Every row gives one point. To make a cloud, some directions were put in groups of two or more. Within a group, all points are equally far from the middle, so they leave a hole (a ring in 2 directions, a hollow ball in 3). The other directions are filled evenly. Then the cloud was stretched, turned, moved and blurred a little. Count the holes, and give their numbers of directions, smallest first.

Cloud, 13 rows:
[[-54  18]
 [ -2   7]
 [-26  -1]
 [-67 -39]
 [-25  27]
 [ 18  16]
 [ 29  12]
 [-42 -12]
 [-46  34]
 [-23 -42]
 [ 31 -21]
 [  4  12]
 [  7  37]]
Holes: 0

Cloud (28 x 4):
[[ 47  -4  45 -37]
 [  5 -47  30  36]
 [-13  34  30 -28]
 [-34  14  42   5]
 [ 34  24  38  43]
 [-33  19 -42 -11]
 [ 43 -14 -16  40]
 [ 47  -7  14 -13]
 [-37   8 -22  13]
 [  4 -47  16 -19]
 [ 30 -39  21  -7]
 [-15 -41  10 -38]
 [-31  22 -31 -38]
 [ 14 -39 -42 -35]
 [ 44  11  33  13]
 [ 46  -1   2  57]
 [-38  -3  41  19]
 [  5  47 -34   0]
 [-31  27 -27  19]
 [ 15  37  39  39]
 [ 34 -38  22 -33]
 [ 39  17  47   4]
 [-36   7 -26 -16]
 [-36  -4   9 -36]
 [-17 -35 -16   7]
 [  9  36  49  -1]
 [  8  41  28  42]
 [-32  12  51 -13]]
Holes: 1 (2)

Cloud (53 x 6):
[[ 38  33   7 -20  30  20]
 [-18  55 -21  44 -29 -14]
 [ 46   5 -25  -3  16  35]
 [ 29 -12 -24  54 -21 -39]
 [-18  49 -29  24  32  21]
 [ 15 -31  14  55  14 -45]
 [ -1 -33  -9 -24 -41  -9]
 [ -1 -45  39   4  29 -15]
 [-30  22 -28 -26   3 -46]
 [-22 -21 -12  55  13  31]
 [ 30  13  47  48  32 -17]
 [  0  48  -7 -20  47   1]
 [ 27 -27 -14 -15  38  15]
 [  4 -32  38  22   1  33]
 [-21  46  50  22  -1  24]
 [  2 -24  13  54 -14  32]
 [ 30  50 -30 -11 -31  -5]
 [ 39 -16 -17 -19   2 -42]
 [ 43  -2 -12 -11  20  33]
 [ 41  31 -31  26   2 -51]
 [-32  28   1  48  47 -31]
 [  5 -21 -13  56 -37   8]
 [-13  50  33  36 -38   4]
 [-44 -11   4  47  30 -44]
 [  3 -45  37   1  23 -25]
 [-25  33  44 -16  36  -6]
 [ 14  60 -38  12 -27 -13]
 [-35 -11   1 -31  43  -3]
 [ -9  43  27 -21 -34 -34]
 [ 28  49 -36  22 -23 -31]
 [-51  18  32  17 -30  21]
 [ 14 -25  42  27   7  30]
 [-19  43 -40 -12 -14 -37]
 [-33   9 -31  28  54  -5]
 [ 28 -25 -10 -22 -21 -35]
 [ 49  13 -13  -5  42   9]
 [ -2  45  34  52  40 -13]
 [-45   4  -1  45  14 -53]
 [-15 -33  13 -20  20  31]
 [-52   7  33  15 -14  29]
 [ -1  42  -6 -25  28 -46]
 [ -8 -19 -43  45 -30   7]
 [-30 -17 -32  40  37 -40]
 [ 43  21 -26 -16 -36  -5]
 [-36  10 -53  19 -14 -34]
 [ 29  18  44  50  33 -17]
 [ 31  16  41  53  32  -6]
 [-23 -11 -47 -17 -24  18]
 [-43  -5  25 -23  27 -35]
 [ 18 -26  20  58  32   8]
 [  3 -41  31  42  26 -31]
 [-25  -6 -58   5 -22  17]
 [ 35  32   1 -22  31 -38]]
Holes: 3 (2, 2, 2)

Cloud:
[[-40  31   2   3 -19   3 -55  11]
 [-17  -3  26  40   1 -69  -5 -19]
 [-42  -8  25 -20   6  26  -3  43]
 [-16 -17 -12  -6  37  19 -64 -37]
 [ 31   1 -41 -39  26  46  24 -12]
 [ -4   3  33 -33  45  45 -11   1]
 [ 42 -42  40   1  10  30 -32 -26]
 [-23  30  37 -20   9  -5  30  28]
 [-33 -29 -26 -18  32  28  32 -43]
 [ 19 -23 -64   7   0 -15 -43 -37]
 [  6  54  23  16  23 -16 -42 -25]
 [ 35  28  42 -28  12 -24  -6 -20]
 [-21 -36 -63 -16 -31  12 -20 -12]
 [  4 -17 -44  21 -11  15  11 -71]
 [ 41 -43  13 -39   6 -28  14   2]
 [  2 -41  15  18  46 -13  49  17]
 [-12 -24  47  -4 -18  -8  27  40]
 [ 50  -7 -15  18  39  18  19 -52]
 [ 10 -38 -44   6  53 -38  -9  -4]
 [ 26 -19 -25   2 -29  13 -71  -9]
 [ 20  41   6  16  65 -10   3 -15]
 [  6 -42 -15  15  70   9 -17 -26]
 [-34 -36  32   2 -25  36 -36  -4]
 [ 37  21  37  20   9  53  21  -7]
 [-24  -4  19  60 -13  -2  55  -5]
 [ 20 -34 -27 -19 -27  34 -43  28]
 [ -9  -5 -45   1  -1  74   6  15]
 [ 11  -5 -13  70 -15 -55   3 -15]
 [-11  31 -48  -8  28 -14  46 -11]
 [  3 -45 -24   2   1  62 -36  24]
 [-39  50 -11  12  -9  39  -2   3]
 [ 10   0  20  41   4  68  26 -13]
 [ 12  -7  68  -2 -30   5  20  -9]
 [-19 -39 -14 -20  -2 -57   8 -15]
 [ 43  -4 -15  32 -52 -19  33  -3]
 [ -8  12  39  -3  27  36  33 -41]
 [-15  47  -3  -7  40   2  41  -8]
 [ 28 -45  46  13  34  26 -26  20]
 [ 19   9   6 -18  33 -28 -65  -9]
 [-42 -22  33  23 -39  -7 -25  20]
 [ 15  53   7  53   2  -5  -7  25]
 [-37 -39 -34  -6  29  -5  47  -6]
 [ 24 -19  34  56  25 -25 -32 -41]
 [ 20 -18 -10  12  27 -51 -56  14]
 [ 30  -7 -51  38  -4 -39  35  14]
 [-55  -3 -35 -10  21   5 -49  -9]
 [  9   8 -60 -36  44 -10 -17   4]
 [ 52 -24  -9  71  10 -18 -14  18]
 [  0 -14 -48  30  17 -26 -14 -62]
 [-18 -69  13  -8  -2 -27 -10  -9]
 [ 22  -7 -69  17  29 -43   1  -6]
 [-19 -22  -7  82 -32   5  -6 -20]
 [-16 -14  14  31   7 -30 -64  29]
 [ -1 -20   7   6 -16  -3 -19  68]
 [ 17 -32 -60   4  29  57   7   7]
 [  9 -23   7 -42 -21  34  31 -37]
 [-27  44 -24  48 -32  15  -7  12]
 [ -4   6  34 -41 -34  18 -13   3]
 [ 12 -15  23  28 -68  -6 -11 -14]
 [-35 -36  -4  46  -1  36  44   6]
 [ 14 -47  50  13 -27  -2  10  30]
 [-42 -10  62  13 -12  -1  26  -7]
 [ 12 -56   7  40  46 -24 -22 -15]
 [  0   2 -29 -52  -5  18  10  38]
 [ -9  20 -22 -22 -33  29  37  24]
 [ 24  42 -25  -9  26  52 -19 -10]
 [ -9 -51  49   7  -7  42   4  18]
 [ 53  27 -25  29  27  21  11 -39]
 [ 39 -21  39  35  21 -42   5  28]
 [ 56  14  11   8  54  21 -12 -24]
 [ 37  20 -59  51  -5  25 -15 -18]]
Holes: 1 (8)

Cloud:
[[-15 -38 -21 -52  11  -9 -57  -7  -2]
 [  6   8 -27  20   2  21  55 -45 -56]
 [-10 -22 -41  31 -50  -9 -14  50  27]
 [ 33  30 -16  13   3  10 -23  51  15]
 [ -5  16 -14  -2 -34   1 -69  37   7]
 [ 50  43   9   5 -14 -27   1  28 -37]
 [-37 -26  16  -3  -6 -30  34 -65  -8]
 [-34  20  23  13  54  -6   9 -17  15]
 [-48  14 -28  30   8   0 -12  -6  53]
 [ 22  29  17  33  15 -19  33   2 -66]
 [-17  11  -5   2 -49  -7   8  58  -5]
 [-24   8  44 -18  13  26 -29 -31 -17]
 [-11 -17 -59   5 -10 -53  34  28  24]
 [ 24  28 -19  25  34 -65   4  -9 -53]
 [ 38  16  -5 -60  -3  13 -11 -15 -43]
 [-46 -22 -32  12 -48 -27  10 -11 -28]
 [ 57  32 -27  16 -10 -35 -39 -11 -35]
 [  9 -41 -13  34  -7 -15 -51 -17 -53]
 [ 16   3  27 -39   6 -37  -1 -40 -51]
 [ -6 -36 -69   5  41 -33   2 -22   8]
 [-32  34 -20  20  52 -43 -45 -34   7]
 [  3 -56 -14 -21  19  -4  31  23 -45]
 [ 13 -44  -3  22  -3  39 -44  21  22]
 [  0 -30 -56  -5 -48 -33  15  34 -11]
 [-33 -14  40  -4  19 -23 -69   9 -28]
 [ 24   3 -16  31  43 -15   7  19 -85]
 [-29   9 -45   0  18 -44  48 -32   6]
 [ 25 -38 -57  -7  15  -8  -1 -48 -37]
 [ 15 -41  21 -10 -38  24 -42   4  30]
 [  7  39  -7   5 -30  -1  54  -1 -37]
 [-62 -38 -20  -7   0 -23  36 -14  -6]
 [ -2  23  -8  -8 -44   6   4 -35 -68]
 [  5  32  51  26  -7   0 -47  24 -14]
 [ 12 -14  -7 -66  21  14   3  -6 -34]
 [ 33   5  44   7 -39 -33 -11 -15 -14]
 [ 10 -17 -38  18   4  26 -40 -16  33]
 [-10  10 -27  63  26 -47 -28  -2 -55]
 [-44  35 -11  25 -29 -28 -27 -47  -9]
 [  9 -11 -27 -18 -13  15   1 -15  62]
 [ 19 -13  -8 -19  -7 -77   0 -12  18]
 [ 19  31 -79 -37   1 -26  19  -7 -35]
 [-33  27 -13 -57  20 -30   8  16 -18]
 [ 42  12  13  60  -2 -24  14 -41 -12]
 [ 36  -3  19 -12 -35  -2  10  58 -22]
 [-21  23 -13 -24 -31 -49  -4  16 -55]
 [ 53  12 -21 -21  10 -10  26  15  23]
 [ 48 -12  10   4 -22 -20 -53 -10 -32]
 [-11   8 -42 -72  16   5   1 -12 -40]
 [ -6 -19 -83 -17  29 -11  10 -37 -32]
 [  0  -9  -3 -40  18  38 -55   8 -12]
 [ 10 -33  25  -7 -30  30 -47  26  21]
 [  3  20 -36  43  21  26 -12 -73 -39]
 [ -3   5   2  55 -18  -9  24 -45 -57]
 [-43 -10   1  41  32  43 -13   0 -13]
 [ 51 -52   3  14 -27 -24 -24 -23   4]
 [-37 -11 -41  18  34 -30  34 -51  19]
 [-27  -1 -18 -23 -42 -12 -67   3   1]
 [-27   1 -61  15  18  25 -73  13  -8]
 [ -9  51 -49 -19   9  15  18  31  -5]
 [-13  10   9  55  -1  -1  -7 -20  68]
 [ -4  32 -29  28  13 -53  39  16 -22]
 [-14  11  14  28 -35 -25  50  30 -14]
 [-16  22  -2  55  31  38 -35 -43 -32]
 [-35  -3  26 -14  12  25   5  41 -23]
 [ -7 -67  10  13 -25  -3 -59  15   0]
 [-22 -13 -49  61 -25   7 -11  31  27]
 [  4 -32  29 -21 -41  -2 -53  -5  22]
 [ 23  16 -68 -38  12 -52  -1  15 -25]
 [-37 -15 -26  46  33  16 -10  31 -45]
 [  8   0  45  65 -17   8  34   7 -21]
 [-19  -4  52   0 -35 -29 -11 -46   6]
 [-13 -36  41  -5  12 -61 -30   2  21]
 [-12 -48  24 -13 -11 -35 -56  40  13]
 [-40   3 -53   1 -19 -34 -52  15  16]
 [-40  17  26  19  42 -15  -4 -25  32]
 [ 14 -50  -5  16  43 -41  10 -40  33]
 [  0   7  29 -29 -26  10 -42  -1  29]
 [  5 -69 -10 -22  38  10  26   6  -4]
 [ 30 -20 -72  14 -20  -2  46 -27 -15]
 [-33  25 -40 -28 -10 -54 -11  34 -23]
 [-47  -9 -39  41 -18  12 -10  17  49]
 [-17   2 -61  32  49 -18 -26  38   2]
 [  6  22  31 -18 -31  20 -39  13   9]
 [ -8  53 -29   7   2  29  32 -28  -3]
 [ 12   2  23  39 -10  39   4 -27 -57]
 [-21   7 -10 -40   0  47 -40  -7 -19]
 [-11 -18 -71   6  36 -16 -32  48  -6]
 [-13  54 -39  13  14  38  18 -48 -32]
 [-45 -16  -8  35  43 -25 -41  -4 -48]
 [-40  20 -40  31  43   9   4 -13  29]
 [-35 -14  -4 -48 -11 -20 -35  10  39]
 [-54  29 -21 -16   4  -9 -21 -15  33]
 [-21  27 -42   2  -2  10  53  20 -43]
 [ -3  18  24  22   9 -22 -22  61  21]
 [-14   6 -59   2   2  22 -18 -51  13]
 [-14 -39  29 -50  12   8   4  36  22]
 [ 44 -30 -13  28 -41 -17 -35   9   5]
 [  1 -12  29  40  18 -37  26  50  13]
 [-10  35  46  -9 -10  30 -13  -4  -8]
 [  5  35  10  17  42 -32 -15  55 -34]
 [-59   7 -37  -1  -3 -20  14  32  18]
 [-10 -15  -4 -58  13 -26  -7  48  11]]
Holes: 2 (4, 4)
